Every row gives one point. Before rounding, the points of a table are all equally far from one centre. They may lie mostly on one side of it. Where is the centre, to within rounding?

Points (7 x 3):
[[-26 -44   1]
 [  3 -33  24]
 [-45 -22 -15]
 [-42  -7 -53]
 [-28  20 -61]
 [-42   5 -50]
 [-30 -35 -57]]
Centre: [  8  -7 -26]

Points (12 x 8):
[[ -3  21  21 -16  35 -43   2  46]
 [ 15  18 -29  72   6   6 -37  37]
 [ 34 -37  39   4   8  24 -57   4]
 [ 52  38 -48  38 -16  23 -56  48]
 [ 66  -9  48 -37  29  -4  -7  18]
 [ 76   1 -33 -24  -2  58 -56  32]
 [ 54 -37  22  14  -9 -27 -61  32]
 [  1  -1  -3  11  13  22   3 -38]
 [  4 -12 -69 -14  18  46 -19  19]
 [ 39  21  40 -29   4  27 -78  19]
 [ 17  23 -79  21  15  30 -27   2]
 [ 25  18  26  45   7   1 -76   7]]
Centre: [ 35  11 -12  -4  13   3 -27  24]

Points:
[[ -3 -17 -26  10 -86 -24  51 -67 -54  13  14   6]
 [-22  21 -38  10 -52  21  13 -18  34 -14 -52 -46]
 [-28  69  -7  27 -78   8  -2 -66  29   6  -5 -41]
 [-38  20  42  47 -38  -8   7 -25  44  67   6   1]
 [ -4 -27 -28  53 -61  40   2   2 -10 -18  18 -24]
 [-19  41  21  53 -37  32  13 -13  67  -3 -14  19]
 [ 50   5 -13  18 -66 -16  17  -9  74  -3 -38  46]
 [ 19 -44  -9  32  -8  11  20 -38  20  26 -34   2]
 [-11  72  18 -22  -6 -34 -19 -19  -7  -4  38 -47]
 [ 23  14 -40  49 -66 -18 -31 -14  33   6 -39  27]
 [ 29  39  39 -11  -9   8  30 -41 -20  21 -32 -42]
 [ 23  29 -35  -6 -38 -13  72   9  30   7 -47  -6]
 [ 49  16  16  37 -31 -51  36  -7 -22 -69 -35 -39]
 [-40 -32 -23  22 -40 -29  21  12  52 -30 -43 -46]
 [  2   4 -15   7 -40 -32 -21 -22  61  13 -39 -73]]
Centre: [  0   5  20   5 -60 -32  16 -19  14 -13   7  -6]

Points, 24 rows:
[[-24 -25 -54 -38  15 -25 -13  -8  -9  17 -15 -76   0  10 -35   4  52  34]
 [-41 -38 -39 -48  -2  -8 -22 -35 -20  32  38 -43   3  -3 -50  28  37  49]
 [-50 -24 -23 -45  -6   0  -1  -6 -11  66  13 -77  20 -10 -12 -18  17  32]
 [-24 -48 -30 -23  11  -2   4 -63  11  45  34 -60  44   3 -16  15  30  56]
 [-29 -40 -20 -25 -33 -38 -27 -50 -21  57  25 -54  -4  41 -19 -33  42  29]
 [  0 -83 -66   1  11   0 -16  -9  14  26 -33 -72  -7  24 -33   2  16  18]
 [-20 -52 -10 -19 -63  -2 -29  -2 -13  42 -12 -76  -6  15 -34 -10   1  31]
 [-24 -63 -52 -11  -8 -21   1  -1 -55  61  -1 -61  21   4   4 -14  31  70]
 [ -8 -85 -20 -19 -15 -30 -13 -19 -37  35 -45 -32   0 -14 -17  10  51  57]
 [-32 -33 -45 -26 -13 -40  15 -16 -36  23  -9 -74   5  17 -30 -20  42  15]
 [-47 -41 -79 -30 -40 -10  19 -14 -37  63  -5 -48   5   5  13  15  20  51]
 [-45 -70 -71 -23 -39  16  30  -3   9  24 -17 -12  12 -14 -25  21  53  36]
 [ -7   7 -32 -22 -27  -5   2  -8 -35  28   0 -64  12   4   5  -7  52  34]
 [-15 -64 -62  -5 -39   4 -24 -41 -10  20 -14 -18  33  18 -43 -36  50  22]
 [-45 -65 -46 -25   1   5 -31 -34 -19  -3  13 -60  30  -9  -6   4  58  62]
 [-25 -61 -74 -32 -10   8  21 -35  -6  45  -5 -38   0  25 -37  43 -10  48]
 [-48 -69 -40 -40 -13   3  -6 -18 -19  31 -11 -61 -28  41 -52 -11  21  42]
 [-30 -62 -57  -1 -24 -20   8 -17 -12  16  -9 -60  18  31 -46 -36  38  68]
 [ -5 -18 -57  -4  19 -17 -31 -10  -6  14  -6 -65 -13  47 -28  -6  24   8]
 [-12 -38 -34  18  -8  11  -5   3   3  54 -27 -75  -1  12 -14  22  50  40]
 [-37 -53 -42 -27 -37 -19  -5 -31 -42  15  22 -64 -15  62 -16 -10  14  17]
 [-50 -51 -76 -26   2 -17 -23 -51 -15  66   5 -45 -25  15 -10  24  31  47]
 [-51 -34 -38 -17 -30 -22   1 -17 -19  18 -19 -59  -8  53  19   2  60   8]
 [  2 -78 -52 -33  28  -7 -27  10 -22  25 -12 -58 -13  44 -19  18  42  31]]
Centre: [-18 -55 -34 -17 -13 -13  -7 -11   7  26   9 -21   0  11   4  -4  16  34]

Points:
[[   8   -5   42   20  -25    1   -2    1    6    5  -13  -19  -24  -58
    21   66    5   30   37   30  -55  -47   52  -41]
 [   6  -17   35  -17  -43  -64   29  -16    6   22  -38  -38   32  -46
    -9   66  -23  -22    9   16  -19  -36   14    9]
 [ -14   29   73  -14  -37    0   22    0    5   31  -16  -40  -51  -38
   -11   51  -45  -27   62  -10  -30  -40    8   17]
 [  37    6   30   25  -30  -40   28  -11   23   12    0  -72  -43  -33
    52   55  -10  -33   -6   18   -4  -58    1   -9]
 [  25    8  -16   17  -12   -6    7  -23    4  -37  -42  -51  -43  -62
    30   46  -26   12   19   12  -32   -7   73    8]
 [  46   17   31    4  -80  -72   24    7   -7   -8  -69  -33  -49  -26
     4   49   -7  -38    3   19  -10  -30   11  -32]
 [ -13  -21   18  -28  -35   -1   30   22  -12    9   26  -71  -30  -59
    -6   27  -44   -2   44   41  -59  -27   23  -42]
 [  22   -8    5   61  -17    4   23    2   -9    0  -41 -110   10  -44
    50   33  -26  -28   33   10  -18  -30   -3   -6]
 [  35  -10   74   16  -85   15   41   -1    1   19  -55  -65  -14  -49
    25   36  -24  -10   38  -17  -39  -45   10    9]
 [   7  -41   71    2  -31    6   61   -1   38   54  -66  -21  -32  -59
    23   51  -47   -6    6    4  -52  -25   13  -34]
 [  30   -6  -18   16  -11  -27    1    7  -18    1   -2   -6  -53  -42
    -6   60  -12  -37   71  -28    1  -40   20   34]
 [  55   14   15  -10  -55  -11   12  -37  -15   12  -24   12  -54  -22
    36   26    8  -12    4    1  -16  -17   63   32]
 [  19   17   17   38  -43  -20   58   -8   23   -1  -24  -70  -33  -51
    -8   52  -44   22  -11   17  -24  -39   22  -31]
 [  27  -23    1   22  -25  -15   33  -12   25   38  -17  -44  -23  -76
    15   19  -28   17   86  -16  -29  -15   54  -25]
 [  39    7   26    0  -23   -2   21   14  -31  -26  -26  -29  -23  -60
    22   55  -10  -20  -21   27  -11  -75   -8  -16]
 [  45  -37   55   38  -65  -39   53   12  -23    3  -35    3  -62  -56
    -3   51  -47    0   14   10  -34  -40   32  -42]
 [  -8   24   45  -29  -12  -31   11   -7    0   25  -33   -6  -55  -63
    40    6   -6  -18   19  -13  -96  -17   35   -6]
 [  41    6    0   -2  -83  -44   28  -24   52   22    0  -44  -27  -53
    21   33  -54    4   40   -1  -25  -27    6   15]
 [   6  -13   31   -8  -38   -9   57  -12  -54  -15  -40  -65  -58   -7
    13   14  -32  -19   52   16  -55  -25   58    9]
 [  27  -19   46  -31  -37  -36   41  -15   -4   21   -7  -63  -56    9
    24   68  -27    3   30   -3  -65  -52    9   30]
 [   1  -27   22  -16  -38   31   14   -4  -27   13  -11    6  -17  -36
    51   61  -14  -16   79   12  -27  -29   51    7]
 [  14   33   27   38  -72   -9   49  -29   10    0   18  -40   18  -24
     3   48  -58    2  -15   -7  -41  -23   31   13]
 [  43    0   52   11  -50  -26   15  -13  -43   19  -37  -29  -48  -65
    13   88  -45  -37   15    0   13   -3   -4  -14]
 [  34  -33   51    3    4  -11   47   -3    2   -2  -53    3  -14  -57
    32   34  -39  -16   28   36   15  -46   51   -8]
 [   4  -32   40    1   -1   -2   53   24  -15    8  -29  -44  -39  -20
     6   58  -63   -8  -27   29  -31  -64   23   27]
 [  25    9   46   -6  -42  -19   27   16  -29   22  -52  -96  -15  -25
    19   13  -42  -27  -13  -29  -24  -58   38   10]
 [  18   17   60   -3  -50  -14   29    1  -35    7  -50  -22  -38  -60
     1   55  -43   11   30  -17   17  -28   41   -1]
 [  67    7   27   19  -39  -25   53   -8   -4   19    5  -70  -34  -40
   -14   39  -68  -22   19  -20  -48  -39   22   40]]
Centre: [ 31 -21  25  10 -19  -7   5  19   7  -2 -20 -19 -18   5  13  17 -36 -17
  16 -15 -37  14   2 -22]
